Each wall is flat, endless, passes through zero and stands at right angles to its row. A trip goes straight from one point to another. List the walls that it crosses, first one first.

Walls:
(1): [.37,-.29]
(2): [.06,-.26]
(3): [.51,-.08]
(4): [.42,-.26]
(5): [.10,.42]
(6): [-.17,.18]
Trips:
[.27,.64] to [-.08,.29] -> 3
[-.04,-.94] to [.32,.38] -> 5, 2, 6
[-.04,.61] to [-.46,.39] -> none

Walls:
(1): [-.10,-.01,.41,-.18,.19,.22,-.08,.09,.04,-.52,.10]
(2): [.26,-.79,-.44,.38,.32,.01,.33,.02,.16,-.37,.18]
(3): [.29,-.10,-.28,.42,-.60,.22,.20,-.03,-.45,.08,.01]
(4): [.20,.10,.16,-.07,-.07,.15,-.22,-.72,.25,-.68,-.26]
Trips:
[-.45,-.25,.28,.00,.09,-.19,-.19,-.12,.17,-.03,-.40] to [.12,.30,-.03,.52,.38,-.43,-.52,-.28,-.26,-.19,-.78] -> 1
[-.11,.21,.19,.06,.09,-.67,-.11,.34,-.07,.40,-.05] to [.12,.26,.15,-.16,-.07,-.39,-.45,-.24,.04,-.04,.10] -> 4, 1
[.63,-.25,-.07,.09,-.21,.25,.50,.17,-.10,.28,-.26] to [.13,-.33,-.14,.24,-.47,-.31,-.47,.05,-.06,-.06,.71] -> none
[-.84,.12,-.08,.14,.43,.65,.06,-.02,.36,-.36,-.37] to [-.11,-.11,.10,.09,.30,.17,-.36,.12,.56,.14,-.08] -> none
[.06,.07,.17,-.07,.28,.03,-.31,.03,.25,-.05,.36] to [.04,.38,-.41,-.06,.74,.28,.00,-.14,.17,-.27,.09] -> 2
[.50,.66,-.01,.25,-.26,-.23,-.21,.37,-.21,.25,.30] to [-.36,.05,-.53,.01,.53,.44,.31,.04,-.45,-.28,-.22] -> 2, 1
[.30,.04,-.43,.17,-.17,.49,-.47,.34,.36,-.22,.14] to [-.33,-.22,.31,-.94,-.31,-.51,-.28,.08,-.17,-.07,-.61] -> 2, 3
[-.91,.01,-.16,.06,.32,.22,-.56,.21,.41,.06,-.07] to [.38,.01,-.51,.08,-.13,.15,.08,.21,.66,-.35,-.04] -> 2, 4, 1, 3
[.28,.01,-.14,-.68,.41,.39,.19,.08,.03,-.07,.14] to [-.59,.03,.24,-.12,-.27,-.36,-.19,.10,-.24,.20,-.11] -> 4, 2, 1

Walls:
(1): [.21,-.65,-.02,.05,-.38,.11,-.63,-.47,.40,-.27,-.11,-.09,.04,.22,.19,-.37,.11,.00,-.09,-.32,.10,.24,-.12,-.03,.09,.46,.22,.30,-.23,-.11,.04,-.32,.01,-.20,-.16,-.25,-.51,-.33,.17,-.12,.41,.07,-.13,-.31,.65,.08,-.36,.01]
(2): [.54,.22,-.11,.58,.30,.74,.49,.04,.22,-.08,-.32,-.08,-.49,-.16,-.11,.47,.51,-.58,.05,.17,-.18,.24,.03,-.04,.02,-.49,.38,-.21,.09,-.10,-.12,-.06,-.09,-.13,-.03,-.53,.60,-.18,.04,.30,-.39,.14,.02,-.05,.49,.05,.35,-.08]
(3): [-.48,-.11,.27,.38,-.01,.23,-.11,.10,-.12,-.04,.47,-.63,.25,-.13,-.06,-.12,-.17,.26,.03,.29,.15,.37,.21,-.28,.27,-.22,-.19,.00,-.16,-.22,.29,.29,-.13,-.75,-.24,.12,-.16,-.29,-.12,-.08,-.14,-.17,.03,-.23,.16,-.18,-.29,.09]
(4): [-.01,.28,-.27,.51,.20,-.14,.22,-.02,-.28,.03,-.27,.06,-.33,-.88,-.58,-.20,-.07,.08,-.06,-.49,.00,.52,.09,.24,.15,-.26,-.21,.23,-.19,-.11,-.01,-.04,.19,-.43,-.13,.32,.68,-.30,-.04,.53,-.07,.25,.38,.12,.11,-.17,.31,.12]
(5): [.23,.20,-.07,-.07,.15,.00,-.69,.59,-.23,-.10,-.08,.23,.37,-.21,-.24,-.31,-.36,-.06,-.11,.34,-.38,-.27,-.42,.10,.52,.45,-.32,.09,.02,-.08,.09,-.03,.18,.29,-.36,-.04,-.08,-.20,-.20,-.62,.04,-.18,-.21,.08,.54,-.30,.04,-.52]
Trips:
[.03,-.01,.02,-.01,.51,.12,.33,.03,.57,.07,-.01,.41,-.38,.36,.53,.28,-.36,.17,-.46,.23,.10,.46,-.58,.36,.55,-.04,.20,.09,.11,-.83,.35,-.36,-.47,-.31,.16,.94,.43,.41,-.23,-.36,.25,.29,.20,.53,-.18,-.16,.24,-.58] to [.06,.15,.09,.04,-.02,-.17,-.11,-.17,-.50,-.40,-.44,-.01,-.09,-.10,-.44,.25,-.10,.00,-.18,.40,-.06,.30,.31,.21,.18,-.26,.32,-.23,-.07,-.25,.00,.03,.38,.13,-.45,.15,.19,-.15,.01,.33,-.10,-.40,-.16,-.04,-.07,-.05,.51,-.36] -> 3
[-.19,.09,-.27,.74,.08,-.66,-.31,.28,-.36,-.18,.47,.21,-.24,.65,-.09,-.01,-.39,.30,-.19,-.38,.02,-.34,-.14,.24,.35,-.22,.08,.03,.15,.00,-.18,-.09,.19,.26,-.13,-.12,.23,.51,-.38,.13,.21,-.49,.09,.37,.36,-.21,.50,.57] to [.06,-.16,.38,-.21,.34,.16,.73,.00,.14,.31,-.15,.41,-.04,-.03,.07,.33,-.42,.08,.53,-.35,.46,.15,.27,-.16,-.39,-.05,.15,.27,.12,-.31,-.02,-.38,.05,.30,-.25,-.05,.06,.49,-.18,-.25,.15,-.41,.25,-.21,-.07,-.38,-.35,.16] -> 5, 4
[.13,.00,.03,.03,-.14,.52,.24,-.32,-.21,.04,.25,.09,.01,.16,-.22,.13,-.13,.30,.08,-.22,-.24,.09,-.21,.08,-.08,.13,-.46,-.20,.12,.41,.01,-.36,.16,-.63,-.24,.20,-.32,.10,-.08,.06,-.28,-.18,-.06,-.01,-.12,-.04,-.20,-.21] to [.48,-.27,-.53,-.84,.56,.29,-.28,.19,-.11,-.18,-.26,.05,-.42,-.16,-.32,.59,-.20,.17,-.05,.22,.29,-.55,.11,-.53,.14,-.14,-.15,.73,-.30,.64,-.14,-.16,-.11,.05,-.51,.05,-.29,.14,-.17,-.28,-.07,.16,-.05,-.07,.25,-.21,-.07,.03] -> 5, 4, 3
